Every row gives one point. To make a cloud, some directions were put in groups of two or more. Within a group, all points are equally far from the middle, so they leave a hole (a ring in 2 directions, a hollow ball in 3). The other directions are filled evenly. Then the cloud was stretched, turned, moved and blurred a little. Count the holes, and give their numbers of directions, smallest first.
In the rows, zero is written as 128.

Cloud, 15 rows:
[[104  85]
 [179 144]
 [172 153]
 [ 94 122]
 [119  67]
 [176 148]
 [170 156]
 [162  63]
 [108 160]
 [188 111]
 [123 169]
 [120  67]
 [120 168]
 [137  59]
 [ 93 116]]
Holes: 1 (2)

Cloud:
[[150  28 147]
 [158  74 113]
 [121 146 203]
 [138 159 140]
 [156  93 100]
 [167 108 128]
 [170 104 190]
 [102 119  90]
 [157 147 175]
 [ 91 114 138]
 [128  68 170]
 [142 135  97]
 [123 165 112]
 [174 136  98]
 [150 150  72]
 [119  84  71]
 [169 111 191]
 [ 81 148  67]
 [114  85 104]
 [156  50 136]
 [ 95 174 177]
 [149  65 145]]
Holes: 0

Cloud (31 x 4):
[[109 186 166 191]
 [109 161  83  85]
 [137 166  45 156]
 [122 218 113 148]
 [162 169 114 142]
 [164 124 143 150]
 [ 79 179 150  90]
 [111 207  73 151]
 [109 154 167 183]
 [ 89 124  84 140]
 [106  65 167  96]
 [129 101 151  76]
 [107 109  74 138]
 [127 143  62 181]
 [ 89 172  72 105]
 [154 116 102 190]
 [ 93 131 187 136]
 [131 181  77 122]
 [101 148  55 126]
 [ 82 137 130 152]
 [ 95 175  80  97]
 [ 91 176  68 123]
 [ 95 100 103 137]
 [156 105 103 161]
 [ 74 180 152 101]
 [107 199 167 152]
 [111 166 151 200]
 [143 129 134 100]
 [ 95 194  88 119]
 [106 108 151 155]
 [ 76 128  80 118]]
Holes: 1 (3)

Cloud (80 x 8):
[[ 95 179 110 125  73 207 118 106]
 [186  66 127 149 143 161 122 165]
 [125 174 167  99 133 159 127 133]
 [ 89  37  75 127 153 143 154  99]
 [126 144 124  80  73 120 127 195]
 [ 82 137 141 163  95 139  78 153]
 [ 95 114  78  51 153 123 114 148]
 [ 82 134 102 117  70 219 154 109]
 [125  59  63 119 152 146 141 198]
 [116 116 118 144 203 101 117  60]
 [142 182 117  87  83 111 100 140]
 [146 108  64 111 111  59 139 112]
 [154 117  74 100 129 182 150  77]
 [193 109 127 144 157 149 179 132]
 [ 95 177 161 143 158 153 125 109]
 [ 69  87 147 139 101 168 117  68]
 [144  39  95 140 135  65 141 137]
 [163  74 142 106 214  91 114 106]
 [143  81  57 145 117 117 110 195]
 [130  99  58 109  67 194 131 119]
 [199  96 102 166 172  81 109  92]
 [180  83 102 152 139 144  82 167]
 [161 161  80 132  79 154  91  99]
 [181  80 149 106 113  67 137  96]
 [126 155 182 163 135 156 105 130]
 [103 116 126 177 180 136 138  68]
 [ 99  56  29 125 143 148 129 118]
 [135 107 106 122 123 168  54 102]
 [186 139  93  99  98 144 105  96]
 [123 140 153 199 160 120  95 126]
 [161  43 143  92 110  83 117 126]
 [139  86  98 114  79 165  75 134]
 [202  98 157 172 135  96 119  69]
 [118  37  69 111 148  95 173 122]
 [201 120 154 152 136 141 165 131]
 [ 56 134  70  73 129 146 145 188]
 [121 129  63 120 184  75 132 106]
 [126 119 152  76 155 128 157 178]
 [ 83 137 123 128 167  76 158 134]
 [103  81 113  77 138  86  80 115]
 [122  96 162 127  89  66 113 126]
 [170  70  77 148 186 154 128 136]
 [177 126  63 149 126 163 141 155]
 [120  57  34 107 127 155 168 165]
 [ 88  94 143  60 103 158 147 153]
 [122  54 108 111  84 116  75 104]
 [ 95 138 159 137 152 164 135  55]
 [128  99  96  83  64 142 106 181]
 [107 125 174  88 102 121 145 163]
 [ 96  53 129 110  95 116  86  87]
 [130 125  96 134 105 148  62  54]
 [ 92  98 156 105  74 175 129 150]
 [ 43 132  71 104 104 178 114 167]
 [114 147  62  76 168 132 170 169]
 [ 97 116 145 134 111 110 143 198]
 [116 197  88 141 116 150 177 108]
 [167 148 126 130 173 145 152 173]
 [154 128 127 149 147  46 146 124]
 [ 37 155  72 153 104 173 132 123]
 [101  60 140  80 152  92 103 102]
 [110 119 117 123  91 136 115 215]
 [187  55 146 105 158  67 148 138]
 [183  96 132 142 197  65  85 110]
 [149 113 125 209 121 112 130 105]
 [127 121  52  92 100 124 190 204]
 [128 151 140 154  94 133 113  31]
 [ 63 168 122  86 102 131 178  92]
 [178 103  99  92 187 118 165 169]
 [122  83 111 192 167 102  71 125]
 [197  54 107 164 181 125 116 116]
 [ 67  70 100 122  99 135  98  64]
 [137 118 196 153 127 142  92  58]
 [179  74 143 155 173 116  53  97]
 [141 104 118 205 171  98  86 114]
 [102 133 129 123 180  98  93  61]
 [106 106  78  47 135 153 195 119]
 [ 84 152 100 128 157  80 168 137]
 [111 171  65 121 114  89 146  82]
 [ 84 139 156 138  83 196 120 103]
 [ 95  92 112 126 148 194 134 171]]
Holes: 3 (2, 3, 3)
